Each row is a point. Each copy is the shape, with its points in the same order, turned, moved and blurred by noise. Is it also mirrored, or only turned?

Shape, 5 rows:
[[  9.6 -19.3]
 [ 19.6 -22.3]
 [  3.1  10.4]
 [  5.5  25.0]
 [ -9.8  22.7]]
Copy 1, 5 rows:
[[  1.2  26.7]
 [  7.1  37.7]
 [ 14.3   0.2]
 [ 25.4 -10.2]
 [ 11.7 -15.2]]
Copy 1 is: mirrored
Copy 2, 5 rows:
[[ 18.8 -10.0]
 [ 24.8 -11.8]
 [ -0.4  15.6]
 [ -2.5  30.2]
 [-14.8  24.7]]
Copy 2 is: only turned

Shape:
[[-16.4  38.4  14.8]
 [ 19.7  -8.4 -15.3]
 [ 15.5   3.3 -18.7]
 [  9.7 -20.1   5.6]
 [  8.5  31.9 -13.1]
 [-23.0   5.5   0.8]
 [-22.1 -11.7   6.7]
 [ 14.3 -14.5 -21.1]]
Copy 1 (8 x 3):
[[-34.5  33.5   0.9]
 [ 19.4  -3.9  -5.9]
 [ 16.7   6.5 -10.0]
 [  4.3 -18.0  11.2]
 [ -0.6  33.4  -9.6]
 [-27.8   0.6 -11.6]
 [-27.6 -16.4  -5.2]
 [ 19.1  -7.4 -14.5]]
Copy 1 is: only turned
Copy 2:
[[-26.2  31.7  32.0]
 [ 10.6  14.2 -17.9]
 [  4.8  25.0 -17.5]
 [ 10.4 -10.2  -0.5]
 [ -7.1  43.6   1.8]
 [-28.3   8.5   4.4]
 [-22.7 -13.9   5.6]
 [  7.5   8.5 -23.3]]
Copy 2 is: only turned
Copy 3, 8 rows:
[[-17.9  32.0  25.2]
 [ 18.3  -5.8 -14.7]
 [ 11.5   3.2 -18.9]
 [ 17.7 -22.0   4.0]
 [ -0.5  32.5  -7.1]
 [-16.5  -2.7   7.1]
 [-15.6 -19.3  14.3]
 [ 12.5 -13.1 -20.0]]
Copy 3 is: only turned

Shape (11 x 6):
[[-11.0  -8.0  -7.1 -23.3  -9.2 -24.6]
 [ 10.6 -22.3  -6.0   8.0  40.8   2.0]
 [ 22.8 -27.6   0.2 -11.3  10.2   3.2]
 [  0.2 -30.1 -11.0  20.9  10.9   8.3]
 [  9.4  -9.6  -0.9   2.1  15.7  34.3]
 [-18.9   1.3   8.8  -7.2  -2.9 -25.0]
 [ -1.3   3.9 -16.4 -14.1 -12.1 -20.5]
 [ -2.9   4.8 -20.2 -20.9   8.1 -19.7]
 [ -6.5  -8.7  -7.2   6.7  40.6  12.4]
 [  3.5   6.0  -4.4  24.4 -21.5 -22.1]
 [ -5.9  33.1  10.5  24.5 -10.9  -3.5]]
Copy 1, 11 rows:
[[-21.4   0.2 -17.1 -15.1 -15.0 -24.5]
 [-37.2  -8.7  -9.7  31.1  19.2   6.0]
 [-40.4   1.3  15.1  11.8  -2.4   1.3]
 [-19.2 -24.4  -5.8  30.4  -4.0   9.5]
 [-23.6   1.5  -1.5  15.1   4.9  32.0]
 [ -7.3 -13.2 -19.3 -16.7   5.1 -22.9]
 [ -5.6  11.4 -15.1  -2.5 -15.0 -23.8]
 [-21.0  17.8 -27.5   4.0  -4.0 -22.8]
 [-31.9  -5.0 -24.5  25.4  23.2  19.7]
 [ 23.3  -5.0  -2.8  13.0  -7.6 -19.9]
 [ 31.4   3.9 -13.6   1.1  16.6   0.7]]
Copy 1 is: mirrored
Copy 2:
[[-17.0   0.4 -17.5 -33.1  -2.6 -21.5]
 [-12.7 -34.7 -10.7  23.0   1.6 -41.1]
 [ -3.6 -33.3  11.0  -7.7   4.6 -31.9]
 [-17.6 -34.9  -2.9  15.4 -21.7 -14.8]
 [ -1.8 -32.7   7.5  21.4  16.0  -5.1]
 [-31.3  12.5 -11.1 -15.8  -1.1 -19.7]
 [  1.0   4.8 -13.2 -21.2  -6.6 -15.5]
 [  0.2  -1.2 -28.9 -16.8   3.8 -27.7]
 [-19.4 -25.6 -20.2  29.6  12.6 -24.4]
 [ -8.2  17.4   6.0  -1.0 -33.0 -11.4]
 [-13.4  34.5   7.7  20.5  -6.9   0.6]]
Copy 2 is: only turned
Copy 3:
[[ -4.7 -10.1  12.6 -31.9  -3.2 -23.1]
 [-20.0 -30.8 -20.7  -4.2  27.0  15.3]
 [ -2.5 -15.4   1.5 -16.0  16.6  21.2]
 [-13.9 -26.9 -20.4  -1.7  -8.4  19.4]
 [-19.6   2.3 -16.5  -3.8   8.0  33.0]
 [-17.7  -4.9  13.6  -8.1   0.3 -24.6]
 [  8.1  -5.7  -6.0 -23.0   1.0 -22.6]
 [ -1.9 -10.9  -9.6 -30.3  17.5 -22.4]
 [-41.8 -18.4 -24.0   0.1  21.3  14.2]
 [ 13.6 -15.2  -1.5  12.4 -19.8 -21.7]
 [ -6.2  15.1  -9.5  31.1  -7.0 -21.0]]
Copy 3 is: only turned
